Each point is reached from the start by the listed moves, each made once or not at all, plus a little noise. Is the number of moves made odd or even? Then give how often each move was made.

Moves:
(1): [ 19 -43  -5]
(2): [46 21 -5]
(3): [ 4  5 60]
Start: [ 0 22  1]
Points:
[46 42 -3] -> odd (0, 1, 0)
[50 47 56] -> even (0, 1, 1)

Moves:
(1): [ 34  -2  -5   5  10  10  -2  -4   2  -3 -28   6  -8   2]
(2): [ -7  50 -13   8  24  -7 -17  -9  -9  -4 -11  13   2  29]
(3): [  2  -9  29 -16  15   1  11 -22  -5  -5   5  -1  11  12]
(4): [ -7  -2  19  35  -4 -28  -8 -23  24  11  -6  -1  14  -7]
(5): [-12  -3  -3   2  29   6   6   5  16 -15 -11 -18  18  -9]
(6): [-19  10  16  -1 -10  22   3  -6  -5 -11 -16  15  -8 -18]
(7): [-10   2  -5   9   5  -1  33  13  10   6   8  -2  -8   3]
(8): [  3  10  22   5 -11  -2 -10  30   6  -1 -13  -3   2  12]
(9): [-14  -8  -3 -17  -8   5  -4 -12  24   4  -3   0 -10  15]
(10): [ -7   2   8   6  22  19 -13   5   0  60  -1   9   8 -13]
(11): [14 18 14  6 -2 37  3 -3 30 -4 30 -8  7 11]
(12): [ -4 -10 -13  10   8   4 -14  16  -1   2   8  47  10   7]
Start: [ -1 -23 -11  14  11 -11  15 -13  19  -8 -18 -12  10   0]
Points:
[ -8 -17  43  16  48  70  39   1  95 -35 -39  23  23  33] -> odd (1, 0, 1, 0, 1, 1, 1, 1, 1, 0, 1, 1)
[  3  36 -16  25  31  61 -15 -31  61 -27 -41  61   1  46] -> even (1, 1, 0, 0, 0, 1, 0, 0, 1, 0, 1, 1)
[  4 -25  10  14  54  26  -7  12  65  36 -73 -18  21   7] -> odd (1, 0, 0, 0, 1, 0, 0, 1, 1, 1, 0, 0)
[-10 -30  21  20  29 -11  34  25  28  -8 -11  30  23  32] -> even (0, 0, 1, 0, 0, 0, 1, 1, 0, 0, 0, 1)
[-11  33  42  20  86  86 -22 -15  77  15 -56  46  41  47] -> even (1, 1, 1, 0, 1, 1, 0, 1, 1, 1, 1, 1)
[-23  35  21  66  38  16 -49  -9  93  59 -14  43  42  55] -> odd (0, 1, 0, 1, 0, 0, 0, 1, 1, 1, 1, 1)
[-19 -31  22  50  25   8 -14  -9  83 -21 -86  33  29  -1] -> odd (1, 0, 0, 1, 1, 1, 0, 1, 1, 0, 0, 1)
[-39  32  -1  25  41   4   3  14  49  57 -38   4   2  45] -> odd (0, 1, 0, 0, 0, 0, 1, 1, 1, 1, 0, 0)

Moves:
(1): [ 26 -12 -14   9  -7  24   3   9 -29   6   0 -20   0 -13 -12   3 -18   6
   8   9   8   7  17  -2  -1  -8]
(2): [ 17  20   4 -16  -4  -5 -12  -7  -4   5   9   6  24  11  -8  -9  -9   5
   4   4  -4   7  -7   9  11  15]
(3): [ -9   2   6  -8  10  -1  11  13  -7   9   0  -1  -2  15   5   7   1 -27
   2  -4  -1   2  -5  12  -5  -1]
(4): [  2  -7  -8   7   2  21 -15  12   9  -8  -7  -3  12   7  -4  -6   1 -10
   6   9   9   4   5  -2   3 -13]
(5): [ -8  -4  -9  -2  -1   1  -9   0  -4  -4   7  -8  -6  19 -10   6   0  -1
   1 -13   2   9   0 -10   2   0]
(6): [  7  -5   2  -4  -9   2   1  13  -1   0  -2   5   1 -15  -4   5   9  11
  -7  -7   8   7   6  -3 -12  12]
(7): [-18  -1  -1  -7 -13   5  22  12 -13   5  -4   8  -1  35  -2  -9  -4  -1
  -6   3  -4  -1  -1 -21   2  -2]
(8): [ -5   3   0   3   7 -37  -7  20   7  -7  -7  -9   9   4  -8   9 -18   5
  -4   8   0   1 -11  11  10  -5]
(9): [  8 -15  15   7 -15   0  18  10  32   4   7 -10   4   9  -5   8  -5  -9
   3 -10  -2  -7  19  -6 -14   9]
(10): [ -1  -1 -15  -3 -13  -9  -8   0   0  20  -7  10  -7  -3  13  -6  -3 -12
   1  -2 -10 -11   7   3  -4   2]
(11): [ -5   4  -2  -8 -12  -8  -8   5  -7  -2  12   9  -8  -5 -27  -8   1   3
  18  -8  -1  -5   2  11   2 -24]
(12): [ 17 -10   0   8  -8  -3   3  11   6  -5   2  15 -15   2  -3   6 -11  -7
 -14 -16  19   0  -8   5   8  14]
(13): [  9  -8  -9   7  -3   1   1   1 -17 -19 -10   9   5 -12   2 -10  -7   0
   1  -7 -15  11  -2  -4  -5   2]
(14): [ -9 -15 -15  -6 -14   8 -13  -4 -17 -18  -8  -5  -1  15  12   3   3   5
  -9  -3  -9 -10   2  16 -10   0]
(15): [ -7   8 -12  -9 -19   2  -7  17   6   4  16 -23  -2 -18  27 -10 -25  -1
   2  -3  11 -20 -31 -12  -7  -3]
(16): [  4  -7  12  11 -15  -5  -1 -11  -3   0   6  18   7   0  17  17   6   2
   3   7  -6  18 -16   5 -10  11]
(17): [ 18  -6  -3  -2 -11 -15   7  -8  -2   5   2  13   4  28  25  -7  35   4
   9  15  16  17  11  -6   6 -19]
(18): [-16 -19  10  -2  15   7  -5   7   0  13   8   2  -4   1  15  -2 -13  19
  14  -1   7  -6  -1  -4   0   4]
(19): [ 11  10 -25 -15 -14  12  -1   6 -10 -24  -5   2 -17 -15  16   8  -3   9
  28   1  -2   8   2 -15  15  26]
(20): [ -4  -7 -15  -7   6   2  -1  -2  -5   0  10  16  -3   5  -5   0  -7  -5
   9  24   3  -1  -8 -13 -13  12]
(21): [ 13  -5   5   0   4  -2 -12  -1 -12   5 -11   4  13  12 -14  12  16 -11
   7  -3  15 -19   6 -19   3  -2]
(22): [-26  -5  -3  11  -8  -3   6 -18  -9   3   1 -12  12  -9   6 -31   8 -14
  -7 -11  18  11   7  14   0   7]
(23): [ -4   8  19  -6   3  -2  -8 -14  -3 -15  21   0   6 -10  20  12 -34 -15
  -4  10   6 -17  18   8  12  -8]
(24): [-10  -1 -17  -7  -4   4  15   1   8  -3  18  15  25 -14  -5  20   0   7
  -4   0 -10 -11  -5  -1  24 -17]
Start: [ -6  -9  -2 -13  -6   5  -1  15 -15  10  -5  12  16  -5 -17   7  -3  13
  12 -12   2   2   8  25  13  -6]
Points:
[ 30 -76 -73  -9 -57  51 -31  34 -79  -7 -18  61  68 -23 -21  44  -5   7
  29  19  -7  -5  22   7 -12 -10] -> even (1, 0, 0, 1, 0, 1, 0, 0, 0, 1, 0, 0, 1, 1, 0, 1, 0, 0, 0, 1, 1, 0, 0, 1)
[-59 -63  -6 -17 -49 -58  19  33  -1  47  44  38  53  39  10  19  11  -9
  46 -32  17  17  13  55  27 -42] -> odd (0, 0, 1, 0, 1, 0, 0, 1, 1, 1, 1, 0, 0, 0, 0, 1, 1, 1, 0, 0, 0, 1, 0, 1)
[-21 -56 -39 -45 -24  18 -32  95  -9  -9  -3 -15  24  25  21  36 -54 -10
  71   3  37 -48 -11  -7  -1  20] -> even (0, 0, 1, 1, 0, 0, 0, 1, 1, 0, 0, 0, 0, 1, 1, 0, 0, 1, 1, 1, 1, 0, 0, 0)
[ -7 -69 -73 -48 -70  65  13  86 -55 -24  25 -24  17 -34  25  44 -59  31
  50 -54  -1  -8  11  -4   2  19] -> odd (1, 0, 1, 0, 1, 1, 0, 0, 1, 0, 0, 0, 1, 1, 1, 0, 0, 1, 1, 0, 0, 0, 0, 1)
[-48 -29 -11 -50 -56 -51 -27   3 -62  17  20  37  51  64  26 -43 -34  12
  29  -2  17  -9  35  68  44 -35] -> even (0, 1, 0, 0, 0, 0, 1, 1, 0, 1, 1, 0, 0, 1, 0, 0, 1, 1, 0, 0, 0, 1, 1, 0)
[  8  -7 -68 -44 -50  28  -9  11 -70   6  33  13  70   5  27   2 -27 -33
  60   4  31  25  55  34  75 -23] -> odd (1, 1, 1, 1, 1, 0, 0, 0, 0, 1, 0, 0, 0, 0, 0, 0, 1, 0, 1, 0, 0, 1, 1, 1)
[ 45 -32 -89 -40 -95  21   1  17 -72  -2   6  43  42 -19  25   0  13  31
  18 -20  36  29  37  47  52  28] -> even (1, 1, 0, 0, 0, 1, 0, 0, 0, 1, 0, 1, 0, 1, 0, 0, 1, 0, 1, 0, 0, 1, 0, 1)
[-40 -43 -16 -43 -38 -22  -9  65 -58  -5  51  70  75  45  28  31 -48 -20
  65  41  29 -26 -32  -8  36 -71] -> even (0, 0, 1, 1, 0, 0, 1, 1, 0, 0, 1, 0, 1, 0, 1, 1, 1, 1, 0, 1, 1, 0, 1, 1)
[  6 -55 -69 -49 -63  41 -20  48 -86  18   6  -7  37  -4  31 -21 -67 -16
  75 -19  23 -29  14   2 -10  56] -> odd (1, 1, 1, 0, 0, 0, 0, 0, 1, 1, 0, 0, 1, 1, 1, 0, 0, 1, 1, 1, 1, 1, 0, 0)
[  9 -25 -72 -38 -65 -25 -38  21 -39   0   9  68  82  27   1  25  29   8
  59  20  40  42   4  -4  52  28] -> odd (0, 1, 0, 1, 1, 1, 0, 1, 0, 1, 0, 0, 0, 0, 0, 1, 1, 0, 1, 1, 1, 1, 0, 1)
[ 23 -56 -51   4 -64 -11 -25  67 -18 -23 -38  14  26  -5 -30   4 -19 -26
  29 -63  47  10  38   0  16  47] -> odd (0, 0, 0, 1, 1, 1, 0, 1, 1, 1, 0, 1, 1, 0, 0, 0, 0, 0, 1, 0, 1, 1, 0, 0)

Moves:
(1): [  0   6  -2   3   0  -4  -1  12 -11  -4  -9  -3   2  17  10   3  -1  -4
   9  -4   4  13   2   4]
(2): [ -2   1  -4   7  16   1   2 -12   3 -11  -1   5  -6 -11  12   7  -6   0
   0 -13 -20  19 -11   1]
(3): [  3 -11  -3 -14   6 -10 -14 -14 -10  11   6  -2  -1  -3 -14   1  11   2
  -8   8  -2   3  -4   7]
(4): [ -1  -4  -9 -28  10 -29  -5  25 -12  -3   3   6  14 -17   9 -17 -19  -7
  16 -27  25 -13  -7  -5]
(5): [  9   3  -1  -8 -11   1   2   3   5  10  30 -18  -1   4 -17 -20  -4   2
  11   1  -6 -14  -3  17]
(6): [-16  10  21  -8   1   4  12  -6  -9 -18   2   2  26  -3  11   6 -15  -3
   9   8   2  29  12  14]
(7): [  8  -1  -2   3   2   0 -14 -14   2  15  -6  -1  -6  15  -3  -9  -3 -24
  -5  11   7  -2   9  -7]
(8): [-10   6  -7 -10  -8  12  23 -14 -13 -10   0  -5  26   3  -1 -19  -1   1
   3  -9  -7  -1 -13  -9]
(9): [-17  -1 -11   7   0   9 -26  -4  -6  22   1 -18  -2  -5  18   1  -1 -10
 -19  -2  14  -5   1   1]
(10): [ 18   9 -17  -4 -11  -3  -1   4  -5   5   8  -6   5 -10   9  26   2  -2
   6   3   5 -16  -6  -2]
(11): [ -6 -14 -10  -4   5  14  18  -5   5  22  26   6   7  11  -5   6  19  -5
   9   0   7   6  -1  -2]
(12): [ -3   2  -1  -2  11   1  -3  20   8   1   8  14   3  21  12   6   2  12
 -17   5   7   6   6  -1]
(13): [  1   0   0   1   9 -10  -7   8  12   1  -1  11  13  -4  -3   1  12  -5
  -3   0   0  15  -7  -2]
(14): [  2  -4  18  17  -5   1   8  10  -6   5  18  -4  -4 -10  -2  -4   8 -16
  14   2   1   8   4  -5]
(15): [  4   5  20   9   3  18  20 -27   6  -1  -6 -32   4   3   3  -8  16   4
  -2   2  14  -5  -8  11]
(16): [  1 -25   6  -2 -32  -1 -16   2 -15  -5   6  12   0   6   5  10   8  11
  -2 -11   5  10   3  -1]
(17): [ 16 -18   2   7  24   7 -16 -10  -9 -21  -1   3   7   3   5  -6  -7   4
  26  -5  -2 -22  15  12]
(18): [ 10  16   1  -5  24  16   2 -10   7 -18  -3 -16   2  10  -1  14 -31   7
   7 -36   5  22   1   4]
(19): [ 32 -13  14 -11  15  12  -6  22 -10  -2 -26  -4 -17  13  -1 -14  -4   0
  -7  -9  -5  -2  10  14]
(20): [ -1  -4 -17 -20  17  -2 -12 -21  -3  -2   5 -25  -4   1  14  -1  -3  -7
   7  -6  -5   9  -4 -11]
(21): [ 11 -14  -8  15  -5 -11   7  13  13  16  -2 -10   5  -8  17  14   3   7
 -11  -3  -7   8   7  -8]
(22): [ 14 -10 -12  -9   5   2  -1  -2   2   3  11 -11 -16  -9   2 -22   5   0
   0  18  13   3   6   5]
(23): [ -4   6  -1   2   2   5 -14 -17   4  14   6  15  -4 -17  12 -10   4  16
   2   0   4 -10  -5 -19]
(24): [-14  11   5  -1  -8 -14 -11   1  -3  -8  -2  14 -17   8   3  16  17  -1
  -7  -4  10  13  22  11]
Start: [  1  -9 -14 -11   8   0 -20  16   1   7  -5   6  14   4   4  20  -2   6
   8   3   8  -5  13  -3]
Points:
[ 22 -23 -51 -68  74  -8 -73   3 -35  52   2 -40  -6  48  71  36  28 -36
  -9 -33  68  21  21  20] -> odd (1, 1, 1, 1, 0, 0, 1, 0, 1, 1, 1, 1, 0, 0, 1, 0, 0, 0, 1, 1, 0, 0, 0, 1)
[ 27 -68 -36 -45   9 -26 -89  17 -61  30  52 -26  44   3  11 -61   5 -39
  49 -14  60 -10  17  14] -> even (1, 0, 1, 1, 1, 0, 1, 1, 1, 0, 0, 0, 1, 1, 0, 1, 1, 0, 0, 0, 0, 1, 0, 0)
[ 28 -62 -36 -19  55 -10 -95  27 -21  17  23 -33  27  19  76  28 -44 -15
  22 -69  56  15  45 -23] -> even (0, 0, 0, 1, 0, 0, 1, 0, 1, 0, 0, 1, 0, 1, 0, 1, 1, 1, 0, 1, 1, 0, 0, 0)
[ 27  -2 -27 -95  38 -13 -77  -8 -52  35  24 -78   1 -15  63 -19   5  -6
  23  -7  82   1  27  45] -> odd (1, 0, 1, 1, 1, 1, 0, 0, 1, 1, 0, 0, 0, 0, 1, 0, 0, 0, 1, 1, 0, 1, 1, 1)
[ 53 -30 -42 -49  35 -43 -21  81 -43  11   8  -1   7  -3  60  18  14  -2
   6 -30  31  36  28  10] -> even (1, 1, 1, 1, 0, 0, 0, 1, 0, 1, 0, 1, 0, 1, 0, 0, 0, 0, 1, 0, 1, 1, 0, 1)
[ 72 -79 -60 -52  34  -6 -43  73 -30  23  25  34  57  12  72  -2  20  34
  38 -38  56  -9  21 -17] -> odd (1, 0, 0, 1, 0, 0, 0, 1, 0, 1, 1, 1, 1, 0, 0, 1, 1, 0, 1, 0, 1, 1, 1, 0)
[ 52 -32  19 -68  80  16 -42   0 -45 -49  -3 -22  78  61  29 -25 -45   7
  44 -76  36  52  16  56] -> odd (1, 1, 1, 1, 1, 1, 1, 1, 0, 0, 0, 1, 1, 0, 1, 1, 1, 1, 1, 0, 0, 0, 0, 0)
[ 42 -23 -41 -53  67  22 -81 -18 -30  35  35 -58  21  25  66  57 -12  13
  41 -45  33  29  57  41] -> even (1, 0, 1, 0, 1, 1, 0, 0, 1, 1, 1, 0, 0, 0, 0, 0, 1, 1, 1, 1, 1, 0, 1, 1)
